Each row is a point. Each copy is the shape, with its points in the same order, turned, moved and blurred by noise. Say if it was mirrored as well.

Shape (6 x 2):
[[-35 -14]
 [ 34 -21]
 [-30   3]
 [-37 -44]
 [ 16  43]
 [ 27   3]]
Copy 1, 6 rows:
[[ 20 -44]
 [ 28  24]
 [  4 -41]
 [ 52 -48]
 [-35   6]
 [  4  17]]
Copy 1 is: only turned
Copy 2:
[[-11  48]
 [-16 -20]
 [  2  46]
 [-45  41]
 [ 50   8]
 [  6 -13]]
Copy 2 is: only turned
Copy 3:
[[-25  30]
 [-11 -42]
 [-15  24]
 [-55  17]
 [ 43  -4]
 [  4 -25]]
Copy 3 is: only turned
Copy 4:
[[ 15 -41]
 [-39   2]
 [ 21 -24]
 [ -6 -64]
 [ 17  37]
 [-19  15]]
Copy 4 is: mirrored

Shape:
[[-39   6 -52]
 [-30 -54  33]
 [ 12   0  29]
 [-31  -9 -13]
 [-14  26  -3]
 [ 47  19   2]]
Copy 1, 6 rows:
[[-32 -44 -28]
 [-43  63 -14]
 [ 22  26   0]
 [-25   5 -23]
 [ 16  -8 -27]
 [ 39   2  30]]
Copy 1 is: only turned
Copy 2:
[[ 13  70 -24]
 [-36 -29 -41]
 [ -9  -7  17]
 [-18  40 -16]
 [ -2  41  19]
 [ 43  -4  52]]
Copy 2 is: only turned

Shape, 8 rows:
[[-29  35  19 -47]
 [ 27 -32  23  26]
 [ 10 -38  12  41]
 [-10  29  11 -45]
 [ 39  52  40 -25]
 [  9 -35 -26   7]
 [-22  10 -35  10]
 [  0 -56 -25   2]]
Copy 1, 8 rows:
[[  9  41  47 -36]
 [-36 -26 -15  12]
 [-29 -49 -15   3]
 [ 14  40  36 -17]
 [-22  46  52  33]
 [ 15 -25 -22   3]
 [ 37 -30  23 -18]
 [ 16 -30 -39 -13]]
Copy 1 is: mirrored
Copy 2 (8 x 4):
[[ 84   7   8  27]
 [-26 -19  -5  25]
 [-32 -24 -10  -2]
 [ 68  18  -5  31]
 [ 33  38  32  67]
 [ -5   2 -41  -3]
 [ 26  18 -19 -31]
 [ -2 -13 -64  -1]]
Copy 2 is: only turned
Copy 3:
[[ 50  46   0  22]
 [  1 -51 -13 -10]
 [-10 -54   7  -5]
 [ 36  42 -11  15]
 [ 54  24 -40 -42]
 [-35 -18  -4  13]
 [-19  20  33   4]
 [-39 -27  -4  35]]
Copy 3 is: mirrored
Copy 4:
[[  5  -6  57 -21]
 [ -4 -10 -37  42]
 [-25  -9 -49  32]
 [ 15  -5  45 -19]
 [ 41  29  48  32]
 [ -4 -14 -44  -5]
 [-20  20 -16 -34]
 [-10 -33 -45  -9]]
Copy 4 is: only turned

Shape, 9 rows:
[[ 19 -37 -19  14 -25  47]
 [-26 -16   3 -13   4  38]
 [-10  30  30 -17 -24 -95]
 [  2  -2  47  53 -28  20]
 [ -5  24  -9 -17  -3  34]
 [ -6  33  -5  14  10   2]
 [  6   9  42  -6   9  15]
 [ -9   6 -13 -16 -28  58]
 [-28  15 -14  63 -27  22]]
Copy 1 (9 x 6):
[[ -6 -25  39  19  32  23]
 [-28  -3   9  13 -21  43]
 [-48 -54 -77 -44 -33 -47]
 [-14  29   5 -46  20  -1]
 [  6 -17 -20  15  -7  42]
 [ 20 -19 -27 -19 -28  17]
 [-15  19 -27   6 -18  11]
 [ -6 -15   1  24  17  64]
 [ 14 -22  20 -60  12  39]]
Copy 1 is: only turned
Copy 2 (9 x 6):
[[  0  16  23  -1 -28 -62]
 [ -9  -4   0 -17 -40  -8]
 [  7 -19 -37  64  60  50]
 [-24 -61  17  14  10 -48]
 [ 15  -5  -1 -33  -8  -9]
 [ -9 -14 -26 -22  24 -10]
 [-18 -29  24 -11   4   9]
 [ 33  -2   4 -28 -36 -32]
 [-18 -32 -44  -7   6 -69]]
Copy 2 is: only turned
